Rows are points. A path goes straight from each point to the next, and from the last back to the first. The post is the endless flat space through its rows: a point in 2 columns, a line in 3, a plane in 4, and so on, so that a path can go around it. Count how often the path circles the post. Going back the other way cancels.

Post (1 x 2):
[[-18   5]]
Path (15 x 2):
[[ -5 -16]
 [-50 -33]
 [-60  18]
 [-19  48]
 [ 11  21]
 [  7  -3]
 [ 13  24]
 [-14  45]
 [-49   9]
 [-30  -6]
 [-32 -36]
 [-33  -2]
 [-39  16]
 [  0  33]
 [  6  11]]
Times around: 1

Post (8 x 9):
[[ 11 -13  -2  -7 -22  -3   2  12  16]
 [ -6  28  20 -56 -58 -10  -2 -32 -13]
 [ 20 -14  21  22 -14 -21 -17  -1 -40]
 [ -4 -13  21  -7  14  -1 -12   9  -6]
 [-25  -8  12   8  13  -7 -13 -10  -3]
 [ -9   5   4 -24 -21  11 -26 -15   3]
 [  7  -1  -2   7  13  13  10 -20  -8]
 [-10  -8   8  18  -2  40  35 -11   0]]
Path, 33 rows:
[[ -1  -7  -2   8   0   2 -11  -7 -24]
 [-22  -5  23  24 -23  16  16  20 -18]
 [  7  21   7 -23  -5 -16  11  -4 -13]
 [-19   4   8 -41 -13 -15   8  18 -14]
 [ -1  -4   5 -25   3  -6 -13 -36 -45]
 [ 14 -29   7  17 -30  19  10 -23   8]
 [ -8   4  41   1   0   4 -20 -41  -7]
 [  2  -7  46  29  15 -20 -11  14 -12]
 [-38  -8  31  16 -26   9  -4   3 -16]
 [  6  -1  10 -27 -17  22  35  10 -12]
 [ 11  -2  41 -25 -48 -15  15  -9 -39]
 [-35 -20  12  17  -2   9 -60 -34   2]
 [ -8 -11  20 -22   1  -6  50  -2   1]
 [  0  16   8 -49 -41  36  44 -22 -17]
 [  1  -8  27  21 -19  -8  35  30 -31]
 [ -6  13   0 -18  -5   3 -43 -16  14]
 [ 20 -17  23   3  15 -16  10  20  11]
 [ 29  -5  22 -37 -40   8  14 -25  -2]
 [ -1 -20   6  -7  -9 -20  24  13  10]
 [-15 -14  12   8  14   5  17   9  -6]
 [ 12  10 -12  -3  -8   9  10   7  -7]
 [  8  19   1  20 -21 -13 -25 -24 -29]
 [  5 -10  -6   8  -5  29  -4   0  -6]
 [ -1 -19   3   6 -26  -4  14 -13 -25]
 [ 19  -6 -10   4 -21   8 -35 -36 -13]
 [ 14  -4  29 -15 -24  -5 -10  -8 -17]
 [  4   8  17   0  30  -6  12   4  15]
 [-33   3   1  12 -37  16  11   7  26]
 [  7 -11   6  27   0 -23 -15   8 -25]
 [ -2  19  25 -25   5 -18  34 -17 -13]
 [  8 -18  38  11  22   3  -9  11  14]
 [  1 -12  41 -16 -37   1  -8 -12 -16]
 [ 17 -24  14   4  -4 -25 -21   0 -23]]
Times around: 0

Post, 17 rows:
[[-18  18  29  41  29   2 -14  21  20   5  16  10 -16   0  18  -8  15 -16]
 [ 12 -10 -12  10 -12 -33 -22  26  17  24  14 -11  -8 -21  13  51  11  10]
 [  8  10  -2  14 -44  14  -1   9   2   5  11  -5  39  21 -17  -2 -39  -4]
 [-25  -1  12   7 -14 -17  51  16 -41  22  33  12 -17  29   7 -14  -8 -10]
 [  5 -23 -29   4  -5 -11  -3 -14  36   4  46 -30  20   7  29 -35   1   1]
 [ -4 -28  10  34   8 -18  25   3  17 -10  -8   3 -21 -48 -13 -23  -6  -2]
 [-16   3  32 -34  25   5  29   8  -1   6 -15  -6  -6  10   2  11   1  17]
 [ 14  49  11   7  15  -6  -8  34   1 -18  -4  -8  -5  -4 -11   2   6  33]
 [ 29   5   3  -8  16  16  14 -32  17 -28  18  11  22  24  30 -44  49 -17]
 [  1  -4  -4  -8 -16  28  -3  42  -1   9  15  17  46   4  41  11 -19 -15]
 [ -6 -29 -32  -1  -4   1   0  22  10  30   1  11  28   1   0 -36  13  -8]
 [ 29  22 -18  -9 -26  37 -25  -3 -30  32  18  30  17  -6  18 -29  -5   1]
 [-19 -13  -8  -1 -50 -43 -38   4  -5 -14   1 -23  -5 -40 -14  30   6  22]
 [ 19  43 -23  -6 -49 -29 -12  19  11  19 -15 -22  27 -24   1  13  -7   8]
 [ 12 -20  18  -9 -13 -37  -7  21  -8  31  -1 -23  -6 -45  -3 -18  56  22]
 [  5  24  -3  32 -18   3  -4  41 -26   2 -21 -37   3  -6  23  25  37  -1]
 [  6 -17  14  -5  25 -13  13  19 -32  -7 -35   1  20  16  33 -10   9 -17]]
Path (21 x 18):
[[-17   0  16 -10  28 -26  -6  47  -6   4  -6 -18 -25 -36   3 -14 -17  -5]
 [ 22 -17 -20 -12   9  -3   8  31 -22  -3  14 -22  13  16  33 -17  -7  -1]
 [ 49  11 -17  19  -7  14   2  15 -13 -10  -5 -15   4 -18  31 -31  17   7]
 [  1 -10  22   4 -25   1  -7  23  17  40   7  17  31  24 -15  12   7   1]
 [-26 -19  18   8 -19  11  23 -21   9  36  26 -10  12  -8  13 -30   7   8]
 [ 15  21  54 -28 -16 -12  23  28  15  50  46  -1  -5 -19 -13  35  37  26]
 [ 17   1  37 -32  21  16  38  16 -10  31 -18   2  -6  -9 -12  -4  -2 -14]
 [ 34  18 -24   9 -21 -27  -8  13  -1  40   3   5 -25 -41  29  29 -11  -6]
 [ 15  27 -28  11  -1 -31 -23  29  -8  22 -19  37  -9  -7  -5 -11  11   8]
 [-10  27  22 -13  -4   9  -4  13 -20 -19   0   2   9   2   0  -5  -8  31]
 [-18  -7  24  17   7 -35  13   1  -7   6  24  21  11 -11 -10 -37  22  13]
 [ -9 -32   2  19   7  26   0  19   9   5  -3   1  49 -48  13 -46  -4 -10]
 [ -2 -20   8 -19 -18 -36   0  11   6  24  11   3  23 -29  23   6  36  19]
 [  0 -14  14 -15 -43   6 -12  19 -19  41 -13 -25  23  18   5  33  16  18]
 [ 22 -35  60   7 -26  11 -38  24  -4 -17 -23   0  20  -1 -19  -4   2  -7]
 [ -1 -41  -2  15  10   3  17  57 -10  -4 -14 -38  13 -17   4 -20  21   6]
 [  5  27  12 -26  -2 -38  -9  -2  15   9 -12 -41 -17 -29 -17  26  21  38]
 [ 20   8 -14 -25   5 -29  24 -15   8   4   8   4  28  -3  -8  -1  40  19]
 [ 30  14 -15  41  11 -24  17   0  23 -10  14  28  10 -20 -11 -45 -20  22]
 [-33 -24   2  -2 -31  13  21  -7 -20 -25 -24  -7  -3  11  -3   4  16   5]
 [ 32 -26 -15 -13 -15  12  -9  11  25  -1  22 -28  -4 -26  16  -2  -6  16]]
Times around: 0

Post:
[[ -1  20  -4  12  -5  -3   0 -10  17   8 -19   9  11   8   5 -23  -1  -4]
 [ -6 -15  32 -17  -2  19 -17  19   0 -23 -15  16 -20  -4 -32 -14  -1  -4]
 [-17   0  14 -10   2  17   8  -7   3 -13 -12  36  -7   2  -4 -23  -5   5]
 [ 14 -13 -17  -5  -2 -22   7  31 -26  -3 -35 -18  24  32  27  -2  24   7]
 [ 14  11  -9   7  14  15  -5  -2 -27 -11 -25 -10 -16   6   8   4  15 -20]
 [-21 -24   3  -4  12   3  -6  25   7  10  -9  13  17 -12   2  22  19 -20]
 [  9   8 -10 -20  -5  12  16  12 -20   3 -16   4   0  16  -2   7  13 -20]
 [  7  -8  -5   9  14 -22   8  10 -20 -10  -1   0  23  53  18  12  22   3]
 [  8  18  14 -24  12   0  -7  13 -25  -9 -13   0  -7 -11  -3 -23 -15 -13]
 [ -3 -29   9 -25   7   1  20  41  17  -3  27   9  -3 -24 -12   0  11  12]
 [ -2  13 -12   8 -24  17  32  38 -15 -14   2 -16 -18   6  -5   8  -4   0]
 [ -9 -10 -11   1  -8   6 -21  11  -3  30   2  -3  22  -6   5   4   8   0]
 [-17 -27  14   1  20  11  -2  27  16   3  -3  19 -38  -9 -15   4   2 -14]
 [  1  -9  -9 -28  -9 -10  -4  19  -2 -17  11  21  -3   8   9   4   4  -5]
 [-17 -31  13 -18  26  -8   5  -2  17 -16  -5  15 -18  13  -4   9   2  -1]
 [-29 -12  19   6  12  -4 -16  37  14  25  37 -34  12 -23  34  -6  20   2]
 [ -1  10 -17  -5  -3 -20  -1  12 -12  13 -12   4  17  23  10   4  25  18]]
Path, 31 rows:
[[ -8  16  11   5  -1   2  -5  27  15   3  -8  23   5  -9   8  -8   8  -2]
 [ 28   9   2 -33  -6 -22 -32   9  11 -37  19  25  20  40 -17 -19  31  20]
 [-28 -25 -10  18   6   1  24  50 -15   0  15  10  35  -1   6   2   4  14]
 [-11 -13 -24  -1 -20   2   9  37  17   5  -6  27  15  19   5  14  -3 -17]
 [ 12   6 -14  14  21  -7  10  18  -6  12 -15  22   5  21   0   8  35   9]
 [ -3  10 -35 -27   6   5   1  24   5  24   3  30  -2 -19   0  -9  23   2]
 [ 33  16  11 -35  20  24 -21  -7 -23  19 -30  19  -1  -8 -29  -1  12 -35]
 [ 22  13  23  13  19   5  30  13 -15 -21   9 -20   1   9  17   5   7  -4]
 [ 11  -5 -13 -23   2  -4  -2 -20   1  11  -4  60   6   2  -5 -13  12  -4]
 [ 17 -22   5  16  -8  10 -15 -10  -8 -10  -7 -14  13   9 -17   1  16 -15]
 [  4  -1  12  10  20   2  12  17  -6  21 -23   7  12 -26  16 -16  12  -2]
 [  4  18 -28 -15 -13   9  -3  32 -11  35  -3 -27  16 -11  56   6  28  -3]
 [-10 -16  19 -20  -8 -22 -27  -5  10 -18   6   0  34  16  28  -7  15  23]
 [ 23 -11  18   5   8  -2  -3  23 -38 -10 -25  -4  29  -4  -4  10  27 -14]
 [ 11 -22  10 -24   5 -16   1  23  -6 -15   1  11   4  15 -50  18  19  13]
 [-21   3  -3   2  -7  13 -32  19 -11  19  -7  -3 -21   3 -33  15   9 -10]
 [ 16 -25 -16  11  18   9  -9   2 -12 -16   7   8  13  30   7  15   5   3]
 [  5 -28  24 -24  22  12  11  57   3  -1  -9  -9  -9 -13  19  10   0 -37]
 [ 15   5  -1  14   8  33  -4 -14  -4  11 -44  15   0 -25 -17   1  -5 -22]
 [ 20  -2 -17 -12  30   0  14  26  13  51 -10   6  -3 -14  15   4  10 -19]
 [-21  -7 -22   5  18   6   3  -8  15   6 -12   6 -10  27  15  -4  30  20]
 [ -8   6  -4   6  22 -17 -31  -9 -18  -5 -12 -30 -15  16  -4  -1  22  -6]
 [-27 -25  -7 -21 -10 -13   4   7  14  10   5 -10  15 -15  -5  21  17  -6]
 [ -9  11 -10   4  -1  -3  -3  25 -30  22 -11  -3  -1  -6  11  -6  -4  -5]
 [ 10 -17  12 -26   5 -19  -8  26 -24   6   8  35  45  -1  -2   4   8 -17]
 [  0   3  -5 -36   6 -38 -22  40 -21  -8  31 -17  -6 -19   7 -21  -9  -7]
 [-16  23 -14  16   7 -13 -18  15  -7  39 -11  -9  28  11  20 -12   9 -18]
 [ 19  -1  -9  -3  10   1 -16  -9  -5 -24 -28 -27 -27  21   0   3   6  10]
 [-14 -13  35  21   7  12  18  25  -7 -12  -9 -10  19  39  12  18  21   8]
 [  2  12  44   2 -13   5  -8  -2 -25 -33 -16 -29  -3  29  16 -20   1  -8]
 [-11  -8  -2 -10   3   6  13 -34  24 -15  -4  53  -6  16   3   7  30  23]]
Times around: 1

Post, 17 rows:
[[ 15  19   2   2 -12  -8  12 -10 -18 -10 -15 -10 -11  16  -9  -8  -3 -18]
 [-16 -21  -2 -19  -6 -17   6   4  22  15   4  -4 -15  40  -1  10  -1   4]
 [-20 -14  21  -5   0   6  -9  20  -9 -25 -16 -12 -15  23   6 -11   0 -15]
 [-21   3  21  -3  -1   5 -15  -2  -2  -9 -23   2  16  10  21  -3 -17  -7]
 [ -2  -5   4   5 -21  16   7  -3 -22  -5  -5  16 -11  24   2  16   4 -13]
 [ 26 -14 -25 -23 -18 -14  19  13   6  29  39 -20  12  25  28   3  15  -2]
 [  1  20   7  14 -12  18   4 -16   0  -7  20 -18  10  36 -23   5   8   0]
 [  6  34 -36   6 -15  23  23 -11 -40 -50  17   8   4  -4   0  -4 -17 -16]
 [  4 -21  14 -17  -8  16   2   5  11  42  14 -16 -27  -1   4   6   0  16]
 [ 17  15 -31 -38  18   1  16   8  -1  40  -3 -14 -25  19  -6   2  28  15]
 [ -7 -20 -13  -9 -22  18  -1  11 -17   0 -11 -23   1  18   7  -6 -13  19]
 [ 23 -16 -21 -13   0  21   0 -24 -31 -12  19 -31  -7  14   1 -14  -2  28]
 [ 13  28 -12   1 -16  32  47 -39  14 -23  10 -17  19  -7   1 -17  -1  -6]
 [ 17 -13  24  33 -30   7   2  17  13  -9 -16  -8   4  27  15  10 -21  -3]
 [ -8 -15  36 -18 -13 -26   4   9   5 -29  -8  20  22  -4  10   4  -1  -5]
 [  3  -8  -5 -19 -16  16  -9   7  27  -7 -22   7   8  -6   0  -5  -7 -25]
 [  7  53  -6 -13  -3  -3   8 -25 -51 -39   2 -20  10  29  -7  39  -3  -1]]
Path:
[[-16  -1 -21 -21 -13  20  -1 -23 -44 -33 -29   4  -8 -14 -18 -49 -17 -20]
 [-10  13  -8  29   1  60   6 -10 -29   5  12 -20   7  39 -10   1   6   8]
 [ 33 -17  -6 -27 -25 -14  37 -20  18 -17 -20   3  12   7 -14  24  20   8]
 [  9  22   6   2 -27 -15  26  17 -10  -2  28   5   8  21  15 -15  34  -7]
 [-15   6  29 -15 -16 -13  -3  -8   7  37 -11  22 -16   3  17  14 -28  -7]
 [-23   1  20   3   1 -14  18  22 -53   4  -6   4  -8  43  23  23 -12  30]
 [-20   3 -24  10 -20 -31  16  24 -31 -29 -10  -7   6  51  13  16 -12 -33]
 [-16  28 -42 -35 -12   7  20 -16  -1 -57 -31  11  20  -8  28  17 -19  -7]
 [-31   7  25  -9   8   1  -1  17  11   3  12 -16 -23  27  14   9  -3  -4]
 [-13   4  -1 -11  -7  -5   5   6   9   5  -8 -10 -41  41 -15  -5 -17 -35]
 [ -5   4  12   9  -3  34  15   2  -2   7  31 -29   6  25 -14  11   9  20]
 [-24  20  34   8  10  -9  -5   3  -8  21 -26 -16  -3  31  14   0  15 -13]
 [ -1 -17  -1  -9  -6  31 -35 -43 -27 -11  20 -21   4  21 -23  12  21  -9]
 [ 11  -6   4 -20  10 -16  -7 -14 -23  -8 -19  12 -29  16  19   6  15  -1]
 [  7  -3  -3 -42  -8 -13  24   5  34 -15   6  15   2  15  15  27  16  -5]
 [  5 -27   6 -12 -21  17  13 -28  43 -16   9 -14  11  39 -30   0  -5  -6]
 [ 10   6 -24   4  -3 -15  34   5  24 -18  -3  41  40   0  23   7 -18  16]
 [ 11  -7   1   2 -11   1  29 -25  13 -10 -13  14 -27  23   8  23   9 -26]
 [ 15   4  19   5 -15   4  -8  17 -22   0  -6 -38 -43  43  15  27   6  -2]
 [  9 -14 -29 -37 -28 -14   9  -8  25  -4 -27  -3   3   8  -8   1 -48  16]
 [ 16   4   4 -16  15 -23  29   5 -30   4  -8  -6  -1  36  26  10  13   4]
 [-18  18  -5  -5 -10   6   5  12  -8 -13 -10 -47 -16   7 -21 -14 -12 -22]
 [ -3  18  27  10  -7  -8 -18 -22 -20 -26 -13   1  -5  18  -1   7   5  -4]
 [-18   7  39  -4 -26  28 -14  17  -8  28  -9 -10  15  14  -1 -17  11  18]]
Times around: 5

Post (17 x 18):
[[ 24 -16 -12 -15   1   3  -3   8  10   7  19   2 -20   3 -14  17  24  -1]
 [  9   1  -7  11   3 -28  -9  15 -19   6  29  -9   0  -6   6  13  11   3]
 [-30   6  13  -3  27  22   3 -40 -20 -30 -19  -8  10  10  -5   0 -18  -4]
 [-41  -3   4 -10  24  18 -10  -6   6 -46 -14 -16  13  16  -5  -6  -9  -1]
 [  7  17   7  -3  -2 -30  27  13   8   8   9   2  -8   4   9  22  20 -12]
 [-29 -17  14   3  18   2   2 -20   7 -14 -28 -20   5   0   3 -21   5   0]
 [  0  -7 -22 -19  -9 -18  -7  -9  30   2  20   5 -50 -10  12   4   8   7]
 [ 20  19  19 -11 -12   2   2  21 -18 -11  -5 -23  18  -2  14 -22 -27 -12]
 [  8  -7 -17 -29 -14 -31  -8   2  16  10  17  14  -7  -3  15  17  12 -22]
 [ 15   9   9  -8   3   5  -1  26 -32 -12 -26 -14   9  -5  23  10 -31   5]
 [ 17  33  -5   9  10   2 -22  13 -30   6 -24 -19  11   1  30 -17  -8 -22]
 [-33 -10  19  -4  -1  20 -24 -22 -11 -19 -28  -9  -5  30 -13 -19  -3   5]
 [ -3  -3 -11  -7  -9  -5  -2  15  10  19  24  23  14  -5  26  12  14  12]
 [-44  -6  33   6  14   9  -4 -16   5  -4 -11 -35   3  32  -7   4 -13   0]
 [ 11  11  12  11 -17  13 -12   2   2 -18  -9 -12  10 -20  13  12  -9  -3]
 [ -1  10  27   0  24  15 -23   2 -10 -19 -21   0   6  -5   4 -17 -32  -9]
 [ 16  -6 -40  -9 -14 -12   5   6  18  17   6  23 -13  -3 -18  13  -3  -5]]
Path (30 x 18):
[[ 12 -19  14   2  -9   1  12   1  19  -6 -14 -31 -21 -13  17  10   3  -3]
 [-32  -3  23   5 -13  -2  23 -15  10 -37   2   4 -18 -25  17  12 -16   9]
 [-26   0 -13   5   5 -10 -10  17 -19 -25  -7 -17  14 -33  29   1 -20  25]
 [  6   5  -9 -13   3 -36 -25  -2 -13  18  22  13  -4   2  16  15  46 -19]
 [-29   1  45  -6   6   2  13   3   7  17   3   2  40  -1  17   2  -1 -18]
 [ 27  34  32  -2 -29   7  -3  -4 -16  -1 -53  -8  -7 -27  26  -8   9   3]
 [-51  14  19 -19  22 -19  27  -8   5 -15   9 -22   5  40 -37   3  -8 -22]
 [-17   2 -24 -31  11  -3 -12   2 -10 -17 -12 -27   1   9   4 -22   0   0]
 [  4 -12  21 -27  15  19  -4 -26  18 -19  -4 -17  -7   0  -2 -10  -1  25]
 [  1 -22  -4   7  22  25 -22 -15  17  12  -9 -10   5  21 -45 -21   1  21]
 [-27   0  11  -1   2  24   6  17  29 -15   0  -4  24  -5   7  47  -4  26]
 [ -2 -10  24 -19  -6  22 -12  -8  -5 -15 -16 -17   2 -23  21   2 -27   1]
 [-18 -13  49 -14   3 -14  -6 -14  17  -9  23 -27 -57  -1   2  19  11  22]
 [  6  15 -14  -2  37   6 -18 -13  -5 -30 -24  -2   7   0  -2 -11   1  -5]
 [-16  -4  -3   6  20  -9   1 -50 -29 -23 -19 -12  18  10   6  23  -9  -6]
 [-32   9 -10  -5  -2  15 -13  -5 -39 -60 -36 -15  15   4  56  -1  -5   7]
 [-23 -18  29   9   2 -28 -14  33  19  16  38 -10  -5 -18  28 -17  -2  -2]
 [  5  -9  -4  21  30   0  -1  44 -15   7  28   8  25 -28  13  24 -35  -6]
 [ 36   8 -19  23  -5   0   9  28 -14 -50 -23 -16 -15 -26   0   2   8  -7]
 [-24   1  17   4   8 -10 -11  33 -20  -1  -8 -21   6  13  44  -4 -20 -16]
 [ -2   9   9 -19   8 -29  -5  10 -16 -17  21 -27  -3 -16  31   8  -7 -26]
 [-13  34 -19   4   5 -32  -2  12 -18  31  -2  -9  15   6  15  -2   3 -18]
 [ 10  30 -25 -27  -1   2  12 -19   9 -47 -23  -6 -14 -10  18   6  39 -18]
 [ -6  13  16 -40   0  11  -3  12  -4  11 -14   2   4  28  -7   1  -9 -28]
 [ 14  19 -30 -16 -10 -45 -10  26  -6 -16  11 -32 -18  -1   8   1   3 -41]
 [-24  -5  30  29  20  41 -23   2  15 -17  -2  -1  21 -18  17  -2 -10 -17]
 [ -6   8  49 -12  25 -13  22  32 -29  35  14  -1  15  -1  28  -7  -5 -17]
 [-23  -4  11 -20  -2   8 -22 -14   5   2 -12  -5   0   3  -7  -4 -12  -3]
 [ 16   1  31   2  46  10   8  17 -11   1 -19 -34   1  -8  23  19   7  38]
 [-28   3  10  19   9   1 -13   7  -2  -9  12 -13   9  28   8  43  18  16]]
Times around: 2

Post (17 x 18):
[[-28  25  19 -18  21   9  -3 -10 -38 -24   1 -18   5 -11 -10  50   1   8]
 [ -6 -27   7 -12   7   8  14  30 -24  -1   6 -21  24 -10  -4  21  17   1]
 [ -9  20  21  16 -23  17 -12  21   4 -42  28   4  -1 -15  23  34  27 -14]
 [ -2  -3   4 -10  -3 -17  -7   1 -25  14  10   4   8 -19   3  20 -39  31]
 [  5  -6   9   4  -9  -3   3  -3  -3 -27 -11 -24  31   2   3  -9  20  -3]
 [ -9  -7   2  35  14 -33   7 -15   2  -6  -8  21  16 -15   7 -14   5   3]
 [-16  11   3  -8   9   6  -6  -3  -3  13  -6  27 -17   3  -3 -15 -21  27]
 [-15  -1   5 -12   6 -44  -6  -1  15  -7  16  29 -14   2  24  14 -37 -11]
 [-18   8  -1  14  10 -17 -18  -7  14   9   5  -4  13   5 -18  -4  12  15]
 [ -6   4  -1   0  -4  -7 -36  11 -18 -12  34  27  -6  14  25  16 -26  -7]
 [  2  -6  11  -6  -3  33 -11   2 -20  10   5  -5   7  -9  21  41 -33   4]
 [  9   7  -6   6  21  -5   4   8  27 -35 -41  15  -5  17  -9   8 -21   8]
 [ 21 -41 -24  -8   8 -38  22  -4   0   0  15 -20  16  -6  -1 -19  12  -2]
 [  3  -7  27   7   3 -32   9 -26 -12 -39  22  10  15  31 -14  19  17  17]
 [ -7  -2  11 -33  -1  12  19 -11 -27   4 -10   9  34 -23  -7  38  -6   4]
 [-12 -17 -29  -3  -5 -22   9  12 -24  30  10 -30  -3   1   4  19 -33 -24]
 [ -8 -25  -7   6 -11 -23 -16 -11 -18   0  12  22 -11 -13   9  21 -48 -10]]
Path:
[[-31   9   9 -19   3  -4   0  28  -7  21  -6   4   4 -12  -4  17  -5  11]
 [-11  -7   3 -33 -18  -7 -17  12 -20 -26   8 -18  16   0  10  31 -19   1]
 [-10  -6  -5 -39  -6 -13  12  -7 -16 -23   5   7  13   0 -32  26  -7  29]
 [  5 -38  16 -30 -13  11  36  15 -17 -28 -13 -33  11 -28  20  24  32   0]
 [ 37 -56  11  -5  26 -16  38 -14   1 -43 -18 -26 -15  27 -24  37 -12  11]
 [ 14 -31 -25  16  28 -60  20 -23   1 -10  35   2  -1 -37  -1  19   1 -28]
 [ 12 -27 -36  -3  -8 -25  29  -8   5  10   7  36   6  -9  -6  -6 -28 -10]
 [ -4 -11   2  21  34  -6   9   8   9 -39 -15  31  24  -6  16  21 -12  15]
 [  7 -19  13 -14  -1   3  -9   6  15 -40   6  45  14  29 -24  15  34  35]
 [-21   1  36   0  12 -12  16 -21  13   5 -33   2  27 -25  -3  10  19   0]
 [ 24 -32   3  18   9 -34   3  -5  22   3  -5 -21   9 -36  -9  10 -20  13]
 [-21   8  18  10  25 -33  26  14  43   3 -35  -3  38 -20  -1  -9 -10  12]
 [-12  10 -11   2  14  -5   9   9 -13 -15  11  -2 -36   6   7  44 -54  -5]
 [-34  12 -29  14   1 -49  -1   1  28  21   5   0  11 -38  45  -3 -18 -25]
 [ -9 -13 -14   2 -12 -31   7  -2   2 -17  -4   0   6  12  -8  23   5 -11]
 [  0   4  -4   7  22 -24 -20  10  42  -1 -26  -1   0   7  25   3 -19 -28]
 [-36  11  19  -5  -2  23 -17  27 -25  16  23   3   5 -11  -2  22   1 -23]
 [-25  16  11 -28   9  27  21  -2 -12   7 -15  34  17  -9 -16  22 -11   1]
 [  4  -4   9 -10 -10  31  19   2 -14  -4   1 -14   7  10  16  -1   0  14]
 [ -5   7  14  -6 -37   6  -9  -7 -17 -23   7   2  16  12  21  28  19  -9]
 [-16  -1  -5  12  -4 -25  41   4 -29  17  28  18 -32  -5  -2  23   0   5]
 [-19  23  22  39 -13 -25 -35  39  21  -7  10 -23 -15  14   1  13   9  29]
 [ -6   6   7  14  -1 -16 -17 -10  33 -29 -23 -27  28  15  29 -18  19 -22]
 [ -7 -13  12   4  -8   9 -16  18 -38 -19   0  15  16  21  -8  32 -27  24]
 [ 12   9 -11   8   0  22  24  37  17  -1 -34 -12   7   3  15  21   4  -7]
 [ 41 -41 -12 -36  22 -21  39 -26 -53 -34  12 -26 -29 -12 -28  23   9   2]
 [ 11   6  10 -38   4  11   2 -12  -9 -22   6  -2   7  30  -4  10  -9 -29]
 [  5  -2  28  33 -11  -7   8  -2   8  -4 -20  -6  15 -16 -13  32  22   9]]
Times around: 3
